Each row is a point. To make a cloud, some directions were put in groups of two or more. Within a group, all points are equally far from the middle, so they leave a hole (a ring in 2 directions, a hollow ball in 3). The other directions are filled evenly. Then the cloud was stretched, turned, moved and blurred a little. Count the holes, and give their numbers of directions, smallest first.
(in the rows, 128 means zero)

Cloud (21 x 3)
[[161 144 129]
 [140 148 195]
 [117 102 153]
 [156  68 156]
 [198 148 203]
 [177 113 175]
 [ 96 197 179]
 [151 194 139]
 [152 121  87]
 [153 131 201]
 [ 97 122 120]
 [117 110  82]
 [153 113 218]
 [151  80 197]
 [154 153 116]
 [156  99 157]
 [169 114 124]
 [132 125  72]
 [184  79 111]
 [172 124 126]
 [181  71 101]]
Holes: 0

Cloud (27 x 4)
[[120  50 132 166]
 [173 115 167  77]
 [147 165 173 106]
 [170 104 128  72]
 [163 147 175 162]
 [166 138 122 102]
 [109 152 113 137]
 [190 159 177  62]
 [111 105  68 160]
 [176 121 157  96]
 [ 71 174 107  93]
 [ 63  86 109 102]
 [145 105 129 141]
 [178 116  86 154]
 [184  83  78 127]
 [ 78 148 107 119]
 [ 59 134 157 104]
 [ 94 123  63  99]
 [178 124 120  55]
 [133 156 160 105]
 [131  94  48  38]
 [180 156 101  89]
 [ 89 111 100 106]
 [108  62 116 153]
 [ 57 157 177  92]
 [ 97 128 155 101]
 [ 84  32 144 104]]
Holes: 0

Cloud (54 x 6)
[[123 199 141 122  67 144]
 [ 79 177 109  82  98 142]
 [105 166 108 149 204 138]
 [135 160  74 215 118 160]
 [105 115 178 108  81 100]
 [112 113 142 188 135  84]
 [155  78  85 207 141 106]
 [ 95  96 143  41 122 119]
 [158 172 100 181 115  94]
 [ 86  91 113 178 181 157]
 [ 84  99  91 132  65 155]
 [159  63 175 110 160 138]
 [108  83 111 123  57 126]
 [171 156  91 123 157 159]
 [104  74  91 141 206 120]
 [110 185  94 150 181 126]
 [ 94 178 179 109 169 157]
 [198  71  91 131 123 132]
 [ 87  80 137 122  85 162]
 [ 89  97 170  71 156 108]
 [ 75 116  66 137 108  79]
 [ 54 136  98 133 186 104]
 [106  75 164 148 101 133]
 [103 114  83 105  94  78]
 [101  78  70 169 184 138]
 [187 129  89 203 101 123]
 [ 68 125  86  84  88 100]
 [139 190 161 126  63 141]
 [169 154  93 230 131 147]
 [167 179 122 102 112 123]
 [178  63 139 107 102 146]
 [191 134 168 128 115 191]
 [116 127  85 191 188 168]
 [121  58 120 174 178 127]
 [ 87  74 119 185 158 137]
 [ 65  91 148 171 118 138]
 [137 141 167 175 166 190]
 [119 103 124  52 107  98]
 [ 99 100  66 107 171  87]
 [216 100  96 128 150 132]
 [174 135 186 192 140 170]
 [124 148  76 145 190 152]
 [ 95 107  86 122  67  92]
 [122 147 103 156  76 186]
 [155  62  99 127  87 134]
 [162 142 123 119 117 195]
 [202 105 181 129 120 169]
 [203 136 104 137 133 170]
 [136 162 157 155  70 187]
 [ 39 140 163  94 145 123]
 [123 138 166 104 146 196]
 [131 190 148  82 105 151]
 [ 39 133 159 105 145 114]
 [129 190 106 158 181 120]]
Holes: 3 (2, 2, 2)
